Every row gives one point. Each copy is the shape, with its points in the same order, stretched, turned, moved and blurred by noise. Some copies are also mirrored. Which?
In the rows, 128 means zero.

Shape:
[[107 165 116]
 [133 105 103]
 [129 163 114]
 [246 158 176]
 [115  55 116]
 [111 153 156]
 [208 166 145]]
Copy 1:
[[ 87 140 124]
 [160 142  84]
 [ 98 165 107]
 [194 219 159]
 [189  99  90]
 [114 124 151]
 [159 212 138]]
Copy 1 is: only turned
Copy 2, 7 rows:
[[100 157 107]
 [157 127 120]
 [110 137 103]
 [ 57   8 107]
 [197 121 168]
 [ 97 130 151]
 [ 62  58  96]]
Copy 2 is: mirrored

Shape:
[[171  93  99 118 123 112]
 [134 173 171  84 143 143]
 [127 180 103 198 168 143]
 [ 91 117  97 131 158 134]
 [ 78  82 159 116 176 161]
 [119 157 115 149  96 157]
 [ 77 113 151 127 136 117]
 [158 176  90 150 106 103]
 [164  78 182 105 196 109]
 [100 106 121 140 169 124]
 [147 149 140 165 125  91]]
Copy 1:
[[167 145 100 137 139 120]
 [ 57 187 127  92 140 141]
 [ 83  46  77 135 140 137]
 [141  92 118  84 169 117]
 [124 143 157  83 249 103]
 [124  80 148 103 129 154]
 [106 145 177  91 192  78]
 [108  95  98 136  80 127]
 [115 212  92 158 223  89]
 [123 114 114 110 201 100]
 [104 126 116 162 130  94]]
Copy 1 is: only turned
Copy 2 (11 x 6):
[[ 53 124  81 114 103 123]
 [166 119 155  96  86 118]
 [ 94 129 171 105 196 165]
 [104  98 105 141 144 147]
 [119  65 157 176  79 120]
 [123 159 140 147 149 124]
 [133 100 137 163 135  73]
 [ 92 164  96  83 191 139]
 [ 78  43 136  91  54 104]
 [ 94  81 118 134 136 126]
 [102 127 136  96 170  83]]
Copy 2 is: mirrored
Copy 3:
[[126  95 165  99 160 162]
 [128 202 125 138 170 163]
 [161  99  38 110  97 135]
 [ 96 135 110 116 132  96]
 [ 68 154 119 168 175  59]
 [120 133 105 133  95 172]
 [124 151 136 158 144  77]
 [173 114 118  77 104 198]
 [145 118 145 148 230  89]
 [123 121 107 123 152  77]
 [191 107 128 125 126 140]]
Copy 3 is: only turned

Shape, 11 rows:
[[141  81 224  96  89 154 122 132]
 [ 81 139 114 144 146 128  90 120]
 [142 158  94 193 109 100 127 169]
 [123 154  96 130 150 173 139 133]
 [146 207 124  49 148 105  94 183]
 [160 146 161 143  96 101 112 128]
 [118  71 125 168 123  95 120 125]
 [ 81  99 174 147 149 123  78 158]
 [110 137 139 143 185 130 119 118]
 [126 124 151 168 120 120 146 137]
 [175 130  76 168 156 128  95 124]]
Copy 1 (11 x 8):
[[113 193 149  93 175  76  50 153]
 [205 135 133 136 146 137 141 141]
 [126 106  77 159 132 152 154 140]
 [140 136 140 194 121 152 138 125]
 [150  79 141 156 138 183  25 164]
 [132 150  89 118 128 133  75 145]
 [160 130 104 105 138  75 145 115]
 [204 142 146  94 174  87 128 184]
 [190 136 142 134  97 123 133 153]
 [124 147 116 120 132 125 138 141]
 [181 121  71 192  76 104 127 118]]
Copy 1 is: only turned
Copy 2:
[[128 211  55 162 115 111 170 195]
 [ 96  74 104 101 136 104 121 195]
 [126 132 216 134 112 117  73 184]
 [129 119 124  60 150 155 139 135]
 [120 163 116 137 238 109  71 122]
 [117 178 135 174 117 119  72 184]
 [142 110 141 163  67  80 128 165]
 [ 88  93 111 175 119  75 165 212]
 [ 72  79 112 133 119 133 138 129]
 [ 93 157 153 137  79 119 118 166]
 [167  72 153 138 138 148 100 132]]
Copy 2 is: mirrored
Copy 3, 11 rows:
[[ 74 171  73 108  80 119 120 153]
 [147 132 149 127 170 159  94 126]
 [121 128 208 144 166 106 157 156]
 [179 112 118 162 145 133 156 114]
 [249 179  79  81 158  81 181  62]
 [ 84 156 154 136 134  94 129 128]
 [ 84 128 191 120 115 141  84 163]
 [ 96 137 126  70 149 175 109 155]
 [124  98 130 117 152 151 116  94]
 [ 85 113 147 136 137 117 124 155]
 [134 125 200 156 133 136 151 103]]
Copy 3 is: only turned
